Rows are points. The last column is the point's height on a tilted bowl or saddle (a function of degree 2), plus a little noise. Along how many of its main directions does it bend up, bend down or stay straight?

Points (11 x 3)
[[  1  34 -11]
 [ 12 -20  -5]
 [  0  68 -55]
 [  4 -20  -4]
 [  3   3   2]
 [ 12   5   1]
 [-23  46 -33]
 [  9  29  -7]
 [ 35  -7 -12]
 [-45 -50 -65]
 [ 21  44 -25]]
Directions: 0 up, 2 down, 0 straight

Points (16 x 4)
[[ 19 -21  13   6]
 [ 10   5   3   5]
 [  2 -10 -13   6]
 [-13 -41  19  24]
 [ 33  65 -64  97]
 [-30  26   4  12]
 [ 21 -18  -8   3]
 [-16 -37 -23  25]
 [ -1   8  81  37]
 [  9   5  -2   5]
 [ 22 -29 -35   9]
 [-49   1  -4  18]
 [ 65 -18  29  16]
 [ -2  24 -23  18]
 [-28  47  42  18]
 [ 19   4 -11   6]]
Directions: 2 up, 0 down, 1 straight

Points (23 x 5)
[[  -2  -45  -18  -32  -31]
 [  10   14  -45   38    4]
 [ -45   -2  -34  -11   11]
 [   6  -34  -64   49    6]
 [ -28   39   -2   65   30]
 [   5   23   49   40  -25]
 [  11   25   36   19  -37]
 [  -5   18  -23   17   -2]
 [ -19  -25  -29   24  -12]
 [ -40  -15   32   22  -11]
 [ -13  -41  -31  -12  -35]
 [  63   11   -3   17  -22]
 [  16   16    4   35  -16]
 [ -10   23   34    5  -24]
 [  29   -8  -22  -19    2]
 [ -29  -12  -49   13    1]
 [  64  -18  -43   11   23]
 [  62   53   28   -4 -105]
 [  17  -17   -5  -14  -11]
 [  12   10    5    6  -19]
 [  21   44   -3  -38  -20]
 [  35  -27   24  -15  -12]
 [  34  -21   19   10  -10]]
Directions: 2 up, 1 down, 1 straight

Points (49 x 7)
[[  31   37   15   21  -34   15    3]
 [ -17   18  -13    7  -61   15   -4]
 [  -4    6    9  -17  -15  -53    7]
 [   5   -3    5   40    9   -4  -14]
 [ -59  -22   16    3   -6    6    1]
 [  -1  -45   17    9  -19   26   -4]
 [  12   22    8  -11    6   -9  -19]
 [  56  -61    0   40    0   40   73]
 [  16  -21   29  -18   23  -13  -13]
 [   4  -20  -11   30  -42    2  -19]
 [ -21   20   -7    7   -3  -36   -7]
 [  12   -4  -11   49   23   28   12]
 [ -45    9  -12    3    6   11   -6]
 [ -27   41  -47  -26  -27  -15   45]
 [  13   -5   -7  -19   -3   25   -9]
 [  11    3   46  -26  -22  -62   37]
 [  -3  -23   52   18   37   60   35]
 [ -10   16  -52   54  -12    9   28]
 [  19  -33  -30    8  -41   13   -1]
 [   3   29  -17   35    7  -24   -1]
 [  20  -24   23   -1  -21  -11  -15]
 [   5   35  -37  -28  -10    9   19]
 [  -5  -20   17   24  -48   67   23]
 [ -34   -6  -67   16   28  -17   15]
 [ -34    8   34   18   45   -7  -12]
 [  29   69 -100   11   -1  -18  113]
 [ -38   -3   33  -47  -35  -40   42]
 [  26   23  -54  -40   -7  -11   38]
 [  37   25   14  -19   -7   30    7]
 [  30  -30  -69   39   22  -25   38]
 [ -17  -38  -52   10  -28   47   39]
 [  11   19   10   40  -44   -4   -8]
 [ -49   13    5   13  -18   11    0]
 [   7  -31    7   30  -10  -36   -4]
 [ -31   22  -13    4   10   41   10]
 [ -16   41    8  -20   16   25    3]
 [ -40   -3   67  -32   48  -22   18]
 [   2   10  -24  -40   14  -29    5]
 [  25   23   26  -40    3  -62   41]
 [ -15   28    2  -32  -13  -28    8]
 [  49   56   35   46  -50    3   49]
 [  16   22  -19  -61   29   36   39]
 [ -30  -25   -6    7   66   13  -16]
 [  35   11   -6  -28    8   -8   -4]
 [  -6  -50  -13    7  -36  -29    1]
 [ -10    7   23   -7   62   -8  -29]
 [  31   -2   60   -5   -7  -23    8]
 [  19   -2   55   28    5   54   31]
 [   4  -21  -12   10    8    7  -21]]
Directions: 5 up, 0 down, 1 straight

Points (73 x 9)
[[-32 -44 -23  56  29  21  -5  17  42]
 [ 54   5  28 -23 -29 -16  14 -31  18]
 [  2 -18  50   5 -35 -24 -44  -7  23]
 [ 31   1 -25  60 -12 -12   5  17  21]
 [-47   2   4  11 -58  -8 -37 -22  38]
 [ -3  43  47  -7 -19 -33  24  43  20]
 [  6 -15  77  24  29 -36  22  -5  41]
 [-36 -22 -18  33  30  21 -23  -5  37]
 [ 18 -55  17 -20  -2  25   8  30   9]
 [ -6 -11  20 -31 -19  15   3 -16  17]
 [ 49  -4  16   9 -21 -41  -6  23   8]
 [  2  60  33 -58  -7  -6  32  -9  -2]
 [ -7 -56 -15  27  14   6 -18  35  18]
 [-38  -5  20  -9   0   3  13 -13  18]
 [ 58 -28 -15 -22  28   5 -47  16  28]
 [ 35  35  10  -1   6   7 -17  -9  -1]
 [  4  -3 -36   0  34 -34 -16   2  29]
 [ 14  -6 -47  11  15  24 -36  37  37]
 [ -6  51 -32   1  -9  17  20  28   9]
 [-26 -10 -45 -21  17   2  -1  62  55]
 [-10 -16  15  27  15 -22   5   2  14]
 [ 13 -37  37 -24  -1  20  -5 -16  15]
 [-91  25  -7   2 -16  -1   9 -20  33]
 [-49 -10  51  -4  42  24  32  50  54]
 [-19 -22  40  31   1  67  20 -53  28]
 [-18  -8   8   2 -49 -61   1 -36  18]
 [  2  -1  22   1 -18  -9 -17  41  16]
 [ 25 -10 -16 -17  49  30  16   0  26]
 [-57  25  50 -17  34  11  -2   2  32]
 [-17  -1  17  40   1   4 -19   1  15]
 [ 25  37 -17  28  26  -4  32   5   9]
 [ 22   2  30 -13  28  11  -1  -3  10]
 [-33  19 -34 -17  26  -3  22  25  28]
 [  3  26  28  -9 -41  33  14 -48  21]
 [  9 -38 -22   2  19 -40 -17 -62  31]
 [-17   8 -54  17  18 -17  -1 -12  31]
 [ 43  47  17  14  25 -19 -40 -36   7]
 [-66 -23 -17  18  41  -5 -13   3  59]
 [ 37 -24  46  17  -6  25  -8 -35  12]
 [-13 -27 -18 -26  -7  54 -11 -11  24]
 [  6 -12 -22 -41  -9  36  16  17  26]
 [ 15 -39  17 -37 -39  20  35  -1  28]
 [-11 -24  -8 -23 -40 -11 -30  14  21]
 [  4 -37 -24   3  40  -5   3 -25  31]
 [-11  -9  -8  12 -46   0  -5 -12  16]
 [ -3 -34 -29 -50 -53  51 -22  11  52]
 [ 20 -59  -4  -1   6  23  -5  -4   1]
 [-52  28   0  15 -89  22  17 -31  66]
 [-18  -4  19  25 -36 -56 -58   6  18]
 [ 14  14  -5 -14  28 -10 -20  -8  10]
 [ 32   0  15 -16   7  61  47  -2   8]
 [ 28   4  55  20  33  65  54 -44  17]
 [ 33  12 -25  11  -7 -23  41  19  23]
 [ -5  -7  17   4  18  36  39  21  11]
 [ 12 -64  -7  51  27  50  25  22  10]
 [-45 -46  -3  12  45  55 -19  50  60]
 [  3  -1 -17   3 -55 -20  55  -5  39]
 [ 17   1 -30 -26  30 -16  52 -78  49]
 [ 33 -38 -30  10  38  15 -17 -24  28]
 [ 46 -21  45  -2 -20  28  18   2  12]
 [ 31 -11  57  21   9  41 -36   2  23]
 [ -2  12 -23 -14 -14 -19   3  27  16]
 [-24  10  21  -6 -58  23  36   6  39]
 [ -3  31  81 -44   5 -39 -36 -15  40]
 [ -1  -9  33  37  14  -3 -23  25  20]
 [ 22  10   1  48 -50  30 -20 -47  28]
 [ 11 -50 -15  -8  26   2 -49 -29  28]
 [ 57 -24 -29  -4 -23  24 -25  -3  14]
 [ 11  61   9 -18 -18  36 -78  65  54]
 [-21  79 -14  19 -19  15 -84  12  25]
 [ 41   5 -50  48 -23   7  38   2  40]
 [ 14  26  -6   6  41  13   3   0   7]
 [ 69   9  16 -14  13 -40 -18  28  18]]
Directions: 6 up, 1 down, 1 straight
